Every row gives one point. Any point is a mix of the corners, with weights that add up to 1. It lies inside the corners' shape when no weight is negative. Is each point inside? If not, which corners have a negative weight?
In the rows, 128 means zero.

Corners:
(1): [ 98 155]
(2): [223 108]
(3): [114  87]
Points:
[118  90] -> inside
[154 143] -> outside (3)
[213 109] -> inside
[202 107] -> inside
[120 145] -> inside
[141  96] -> inside
[189 129] -> outside (3)

Corners:
(1): [133 128 169 206 186 120  65  89]
(2): [ 97 181 107  33  56 119 192 127]
(3): [101 116  77 143 182 213 131 151]
(4): [110 150  99 120 194  85 106  45]
(5): [ 25  61  69  41 138 134 126 205]
(6): [111 147 164 100 151 155  98  49]
(7): [ 73  87 129 145 153  93 197  88]
(8): [113  42  30  93 112 152 141 141]
(9): [ 85 204 114 132   7 154 148  56]
Points:
[ 92 107  85 142 156 140 120 113] -> outside (2, 6)
[ 87 107  79  89 118 139 157 123] -> outside (1)
[ 91 128 109  99 188 128 103 118] -> outside (7, 8, 9)
[ 81 144 109 100 117 147 159  99] -> outside (1, 8)
[108 144 132 118 128 130 124  97] -> inside
[ 76 113 111  81 137 138 122 124] -> inside
[ 77 123  39  59  67 160 155 146] -> outside (1, 6, 7)
[ 83 116 104  96 108 144 135 122] -> outside (4)

Corners:
(1): [122 125 195 119 152 100 107 119  96 124 126 159]
(2): [ 63 102  91 140 104 119 172  88 130 100 125 106]
(3): [158 186 116 124 140  97 108 154 115 152 195 171]
(4): [181 146 112 137 123  92   7  89 151 152 182 162]
(5): [168 129 116 149  75 133 131 115  85 100 118 163]
(6): [ 38  95 105 108  79 143 198 125 150  90  72 141]
(7): [104 150 160 153 140 156 114  98 110 128  98 140]
(8): [199 196 128 144 124 118  22 145 121 178 182 124]
(9): [105 109  99 136 140 133 148 128 160 172 173 159]
(10): [ 63  97 106 109 153 128 172 111 133 152  95 143]
(11): [103 134 146 104 149 150 125 139  82 120 113 160]
(12): [122 154 125  87 106 158 169 113  68 139 141 157]
(13): [148 156 155 126 152 149 123 126 111 108 120 140]
Points:
[115 124 116 133 125 124 142 107 119 131 140 150] -> outside (6, 8, 11)
[ 95 128 135 129 127 124 128 118 131 114 123 148] -> outside (5, 8, 10, 12)
[123 141 121 128 119 129 125 118 119 135 137 145] -> outside (11)
[130 137 151 127 133 118 110 120 108 130 134 148] -> inside
[113 128 123 136 131 126 124 115 130 132 133 144] -> outside (12)
[120 121 139 128 113 135 124 104 113 106 116 152] -> outside (3, 8, 10)
[140 155 136 126 127 129  98 124 106 138 136 142] -> outside (9)

Corners:
(1): [189 189 128 109  73  86 106  26 184 137 141  94 129 197 136 144  45 112
  93 171]
(2): [195 129 151 138  48 124  77  69 120 184 159  67  72 129  46 155  57  39
  66 121]
(3): [183 148 152 162  55  29  96  96 169 144 108  63 112 149  98 106 113  76
 133 143]
(4): [123 118 193 127 125 111 189  98 163 149 145 189 194 224  88 129  84 140
 127 149]
(5): [150 206 135 163 119 112  58 136 106  88 156  24 112  85 136 164 161 111
 202  98]
(6): [122 135  64 132  91 116 110 135  72  83  95  83 104   7 166 136 143 167
 162 102]
(7): [134  67 167 106 115  79 118  91 173  70 163 155 168 130 109  78 127  53
  47 112]
(8): [126 181 155 180 116 138 124  93  82 122  85  57 100 149 168 108 207  75
 175  66]
(9): [157 197 171 101  32  70 129  92  99 143 120  31 123 140 165  93 110  75
 128 149]
(10): [189  73 112  88 131 103  70 176 150  97 178 160 202 183  73  95 138 206
  52 174]
(11): [134 165 145 154  91 151  81 143  93  91  87  89  64 154 135 130 103 138
 164 154]
(12): [157 145  70 188 112 183 117 175 123  80 113  91 120  92 169 109 167  94
 211 106]
(13): [ 66 112 180 129 185 135 108 171 198 126 125 169 202 205  66  92  93 124
  69 130]
(14): [ 94  35 130 105 133 120 118 164 180 119 164 109 219 218 105 124  90 101
  97 159]
(15): [125 209  97 179 172  89 112 171  55  41 118  59 113  67 153 130 165 129
 146 118]
(16): [183  50 192 118 129  94 108 139 197 133 152 135 159 188 127 111  57 115
  66 126]
(17): [126  98 149  76 100 134 168 152 204  90 146 149 128 207  98 163  84  85
  71 104]
(18): [231 124 188  86 112  98  34 144 131 122 118 132 198 193  73 121  52  58
  93 126]
(19): [122 148 148 111  18  69  95 119 145 152 188 129 168 217 158 169  78  72
 102 150]
(20): [157 128  99 137 190 105 108 192 111 127  92 100  59  74 166 109 194 127
 232 135]
(21): [153 145 145 184 196 136 121 162 106  75  76  46 141  49 178 140 221 135
 161 147]
Points:
[147 135 150 116 117  68 117  99 148 129 136 116 167 157 115 101 105 126
 117 139] -> outside (2, 11, 12, 17, 19, 21)
[168  82 147  87 107 112 105 130 175 130 165 139 177 172  88 113  76 118
  83 141] -> outside (3, 8, 11, 15, 19, 21)
[156 114 146 126 126 119 108 125 160 116 129 116 142 157 111 125 106 114
 109 130] -> outside (9, 15, 19)
[150 137 142 130  81  92 134  82 150 125 143 108 135 143 124 119 108  96
  81 125] -> outside (5, 11, 14, 18, 20)
[131 121 148 133 133 125 119 139 150 111 129 118 139 155 124 133 112 102
 122 120] -> outside (3, 9, 10)
